Every row gives one point. Each copy is the shape, with its points in the same order, turned, moved and blurred by noise. Say if it was mirrored as well.
In the rows, 128 means zero.

Shape:
[[139 117]
 [ 55  87]
 [ 85  49]
 [153 159]
 [158 146]]
Copy 1 (5 x 2):
[[121 100]
 [165 187]
 [127 187]
 [134  60]
 [127  56]]
Copy 1 is: only turned
Copy 2:
[[119 139]
 [ 43  88]
 [ 34 120]
 [160 113]
 [153 146]]
Copy 2 is: mirrored

Shape:
[[ 93 100 104]
 [ 88 213  90]
 [212 151 136]
 [ 98  87 106]
 [ 83  88 126]
 [ 87  90 175]
 [192  88 130]]
Copy 1 (7 x 3):
[[183 113 169]
 [226 131  74]
 [ 83 129  70]
 [170 121 181]
 [181 138 184]
 [155 183 192]
 [ 80 108 136]]
Copy 1 is: mirrored
Copy 2:
[[116  98 104]
 [ 40 180 126]
 [144 150 223]
 [122  77 105]
 [139  95  85]
 [170 125  83]
 [170  96 188]]
Copy 2 is: mirrored
Copy 3 (7 x 3):
[[116 140  95]
 [102 177 201]
 [190  60 177]
 [123 134  84]
 [100 125  82]
 [ 75  82  90]
 [187  67 108]]
Copy 3 is: only turned

Shape, 7 rows:
[[224  70 110 177]
 [150 133 107 173]
 [125 201 109  74]
 [ 80 146 110  97]
 [ 99  79 142 112]
 [ 87 161 106  43]
 [169 111 176 171]]
Copy 1:
[[ 58  38 127 158]
 [120  87 100 104]
 [208 158  81 138]
 [196 148 139  94]
 [131 131 193 112]
 [232 162 133 138]
 [ 63 125 124 124]]
Copy 1 is: only turned
Copy 2:
[[226 103 119 123]
 [145 111 129 175]
 [ 65 202  85 172]
 [ 50 129 105 154]
 [ 83 103 123  96]
 [ 33 175  69 135]
 [156 125 175 128]]
Copy 2 is: only turned

Shape:
[[124  95  70 118 161  69]
 [150 156 145  36 179 176]
 [147 116  90 147 143  70]
 [ 82 126 231  97 135 132]
 [103 147  85 118 160  98]
 [113 188 101 119 131  49]
 [150 131 176  62 150 164]
 [186 166  89 140 178  82]
 [141 133 136  86 101 151]
 [ 58 157 229 122 126 206]]
Copy 1, 10 rows:
[[ 97  91  62 171 122 140]
 [197  80  77  37 147 139]
 [ 84 108  76 158 140 101]
 [131  53 186  50  98 107]
 [ 91 111  80 117 133 156]
 [ 42  88  86 103 172 136]
 [187  71 116  57 139 105]
 [ 86 123  27 110 154  84]
 [161  97 132  98 176 121]
 [152 121 219  14 101 127]]
Copy 1 is: mirrored
Copy 2 (10 x 6):
[[159 127  65  99 202 148]
 [103  83 212 151 174 164]
 [145 131  52 125 180 140]
 [181  48 160 158  68 109]
 [150 123  97 131 200 106]
 [122  85  59 133 193  71]
 [112  74 181 147 127 163]
 [ 99 115  66 180 215 134]
 [ 97 113 147 113 113 122]
 [179 101 205 175  64  69]]
Copy 2 is: mirrored

Shape, 12 rows:
[[145 133 116 189 133 109]
 [ 96 150 102 180  86 191]
 [162 135 111  90 134 105]
 [111 137 144 169  66  43]
 [175  94 143  18 121 139]
 [ 98 117  92 143  97 228]
 [132 126 165  98 136 166]
 [163 144 100 206  79  37]
 [150 180 143 208  88  61]
 [133 168 104  38 148 169]
 [128 132 114  70 122 147]
 [143 164 113 163  65 216]]
Copy 1:
[[137 144 130  73 151 111]
 [135 154 114 140 217 166]
 [130  82 160 119  94 141]
 [109 104  48 104 126  77]
 [120  95 171 178  42 196]
 [163 156 136 168 201 208]
 [113 149 168 169 111 149]
 [119  94  64  32 143  91]
 [ 78 121  82  58 162  76]
 [125  72 208 190 130 170]
 [137  96 162 170 119 162]
 [ 98 150 122 127 205 211]]
Copy 1 is: only turned
Copy 2, 12 rows:
[[175 185 124 125  94 126]
 [118 164 166  66 142  71]
 [144 137 129 144 144 200]
 [199 154  83  36  93 173]
 [ 71 101 159 143 138 248]
 [ 87 139 205  89 150  81]
 [ 77 115 126 129 122 154]
 [225 213 106  79  97 168]
 [187 208  58  65 107 144]
 [ 88  95 138 148 207 170]
 [106 109 152 119 168 172]
 [ 76 202 164  76 159  98]]
Copy 2 is: mirrored
